Each row is a point. Two turns around zero, p and q, are shown by what they do to some points. Write where each new point lands after one turn and then the other. Backwards means that the second turn is done in reverse. Each puzzle has new turns, and all numbers are rounded.
(in the rows, 128 means zero)

Turn p:
[94 81] -> [ 75 105]
[138 151] -> [148 143]
[107 123] -> [107 134]
[172 156] -> [180 130]
Turn q:
[123 168] -> [168 135]
[117  72] -> [ 72 137]
[145 145] -> [146 112]
Where do these land?
p, then q backwards: [154  81] -> [182 125]
p, then q: [ 91 152] -> [167 149]
p, then q backwards: [139 151] -> [115 150]

Turn p:
[133  86 107 163] -> [146  78 134 152]
[176 127 149 114] -> [ 86 137 155 146]
[129 147 114 157] -> [135 128  99 151]
[ 52 142 113 112] -> [180 143 102  75]
[162 111 114 140] -> [123 113 146 163]
[168 138 131  89] -> [105 163 165 141]
[ 77 145 169 121] -> [120 135  96  69]
Turn q:
[104 189 169 105] -> [127 187 170 163]
[174 103 156  81] -> [177 132 156  78]
[113  95 132 120] -> [126  96 147 121]
[113 146  80 158] -> [ 85 130  87 140]
[104 118  89 168] -> [ 91  99  92 146]
[149 118 103 135] -> [127 121 101 108]
[139 128 166 130] -> [163 132 142 140]
Where do these land?
q, then p: [ 96 157 144 132] -> [117 117  84 126]
p, then q backwards: [ 95 122 115 141] -> [158 108 133 139]
p, then q backwards: [118 141 136  86] -> [142 148 126  89]
p, then q backwards: [ 97 109 151 133] -> [143  95 107 117]
q, then p: [225 107  77 143] -> [182 182 202 166]
p, then q: [137 132 145 134] -> [112 121 134 136]

Turn p:
[104 141 144  78 152 125 117 131] -> [102 147 124 100 107 115 157 158]
[ 93 140 142 132 185 121 128 111] -> [ 96 164 101 115 122 155 115 159]
[124 134 101 116 174 124  99 137] -> [121 134  82 130 106 148 157 139]
[170 124 117 148 134 178 191 138] -> [116 151 170 176 126 151 126  68]
[111  75 151 145  58  80 114 169] -> [126  45 134 136 155  67  93 146]
[176 130 128 125 132 128 131  89] -> [148 123 147 101 115 165 127  99]
[135 121  98 134 127 183 154  93] -> [160 168 152 157  97 142 115 104]
[126 118 171 162  40 105  79 172] -> [157  50 151 138 197  85 126 166]
[113 171 102 113 150 109 138 112] -> [127 170  93  99 130 125 138 114]
Turn q:
[175 174 136 118 189  93 126 122] -> [178 107  95 102 109 164  86  91]
[ 88  78 155 179 113 112 115 146] -> [108 120 167 153 166  98  94 177]
[115 120 152 122 157 174  94 166] -> [ 83  77 140  90 131 115 124 123]
[ 86 135 126 121  96 102 180 128] -> [129 146 117 176 167 157 156 146]
[143 112  95 128 118 142 163 111] -> [135 158 154 148 116 131 153 103]
[132 115 142 107 133 169  85 111] -> [102 133 129  72 121 100 135 125]
[ 88 129 115 117 150  98  98 157] -> [141  87 135 113 133 150 132 176]
[131 102 139  63 129 164 146 109] -> [ 87 166 135  88 133 157 158 106]
[145 118 115 114  71 117 161 133] -> [109 171 120 173 107 141 144 135]
[177 198 105 211 123 108 111  97] -> [208 116  87 166  97  64  98  99]
Where do these land?
p, then q backwards: [147 164 136 135 124 143 185 138] -> [132  97 143 130 133 161 177 103]
p, then q: [ 93 176 137 142 120 130 162 137] -> [172  88 101 112 144 145 123 122]
q, then p: [149 105 154  81 124  94  87 129] -> [144 134 127 140 126  83 190 149]
p, then q: [117 101 153 104 169 123 114 163] -> [102 112 151 162 155 133 156 159]
p, then q: [ 80 129 108 147 132 158 155  86] -> [147  98  74 128  95  94 121 136]
p, then q: [117  93 109  99 154  80 136 135] -> [133 153 141 134 122 130 170 182]
q, then p backwards: [150 119 130 112 168  79  85 147] -> [127  90 147 135 135 109 101  65]
p, then q: [142 153 188 167 138 115 175 138] -> [129  88 131  67 183 123 130 122]
p, then q: [155 122  84 133  88 189  71  89] -> [105 164 118 163  70 109  79  69]
p, then q backwards: [128 117  82 160  63 168 110 118] -> [132 154  89 197 140  92 146 102]
